Each row of a before or after table is a point. One or more steps were done to the points. Then noise was added and the rows were shuffled. The steps act on how far a point lies along the listed directions, d1 being the first. Write out the steps. A step turns or swaps two directions, mirrors them in a line or flattens them onto one, adds a multiple of one to another, or multiplies one. Angles are multiples of 10 degrees, from the lower direction toward the higher: turns from -170 to 170, lines from 10 to 170 but not 90. Use the fewest steps. Two steps may share a direction if one is a turn and the other turns, adds or multiplies; they go together, in the order done. Otherwise the lowest direction goes first.
In the rows, 128 means zero.

Directions:
(1): [110 154 161]
(2): [ 87 108 121]
Before (9 x 3):
[[125 144 140]
 [ 96 160 156]
 [ 91 120 148]
 [126 106 105]
 [104 160 172]
 [117 129 135]
 [123  80  88]
 [107 115 136]
 [ 83 147 175]]
After (9 x 3):
[[153 121 128]
 [133  86  85]
 [165 110 115]
 [139 104  82]
 [137 121 121]
 [140 149 147]
 [123 117 112]
 [159  85  86]
 [156 167 169]]
Steps: turn d1 and d2 by 160 degrees

Directions:
(1): [139 109 180  93 136  89 136 147 124]
(2): [143 120 165 169 171 157 113 131 114]
Before:
[[116 143  83 138  94 150 139  98 128]
 [118 135  77 185 125 174 121 107 119]
 [110 158  64 164 116 163 130 110 135]
 [130 124 141 106 115 112 126 132 136]
 [135 139 158 168 159 145 108 117 109]
 [132 101 171 131 141 121 117 126 113]
 [101 159  16 120  64 148 132 102 132]
 [118 156 103 143 114 140 123 119 137]
 [123 109 175 114 125  95 110 137 115]]
After (9 x 9):
[[136 136 168 134 146 124 121 137 125]
 [162 104 213 169 198 159 103 144  86]
 [121 139 134  88 102  81 135 123 126]
 [146 112 186 143 153 137 131 123 107]
 [144  93 195 110 147  92 136 149 112]
 [102 137  89 137  92 129 108 111 128]
 [144 116 202 130 169 111 134 149 115]
 [111 120 101 113  91 118 126 112 131]
 [125 135 114 142 122 147 117 119 135]]
Steps: turn d1 and d2 by -150 degrees

Directions:
(1): [142  87 158 143  74 127  84 126 117 104 112 125 104 104]
(2): [134 159 118  91 122 157 100 125  80 112 128 164 164 104]
(3): [102 141 139 105 112 150  97 189 175 125 134 109 146 138]
Before, 14 rows:
[[123 131 125 127 129 123 131 135 133 126 130 138 129 137]
 [135 128 117 125 133 130 124 117 116 124 143 145 133 126]
 [109 166 102  93 125 156 101 157 113 118 134 145 190 115]
 [124 174 113  85 124 150 109 162 125 127 137 147 177 128]
 [135 141 109 127 149 132 153 123 122 138 136 132 136 136]
 [130 149 104 119 150 123 160 124 119 143 132 132 150 140]
 [146 112 137 145 115 125 117 106  95 112 114 146 120 117]
 [122 180 109  77 136 161 114 163 137 120 132 139 177 130]
 [101 158 126 111 139 156 111 158 153 124 146 119 152 134]
 [133 138 129 115 119 133 118 129 102 122 125 140 145 132]
 [134 132 128 129 121 118 118 110 115 124 123 135 133 116]
 [142 102 145 134 105 126 103 106 108 114 125 137 115 113]
 [149 133 111 132 147 110 152 110 111 143 118 140 120 132]
 [121 180 113  85 142 162 113 146 115 120 148 159 187 125]]
After, 14 rows:
[[107 199  73  99 205 132 199 145 146 167 151 127 181 169]
 [124 135 121 120 133 135 119 143 145 128 147 132 135 138]
 [147  65 181 139  38 137  42 131 116  85 110 127  98  92]
 [122 123 140 128 112 126 120 150 142 127 127 114 131 147]
 [117 182  88 106 188 141 177 141 140 154 151 134 164 157]
 [123 134 122 127 140 120 141 129 133 129 131 141 131 140]
 [139  91 170 136  59 144  57 151 117  89 106 133 116 101]
 [109 149 109 150 188 117 186 115 162 155 154 105 124 161]
 [ 91 172 103 127 204 118 197 163 214 170 166 100 155 190]
 [109 165  91 129 203 110 208 149 204 167 145  93 138 185]
 [111 153 107 135 175 104 187 156 197 168 147  99 138 178]
 [128 176  98  95 158 138 141 149 126 146 130 144 159 139]
 [124 122 141 125 102 128  99 137 135 118 121 123 132 117]
 [ 90 136 102 147 167 108 172 161 198 159 144  86 143 170]]
Steps: multiply d1 by 3; turn d2 and d3 by 120 degrees
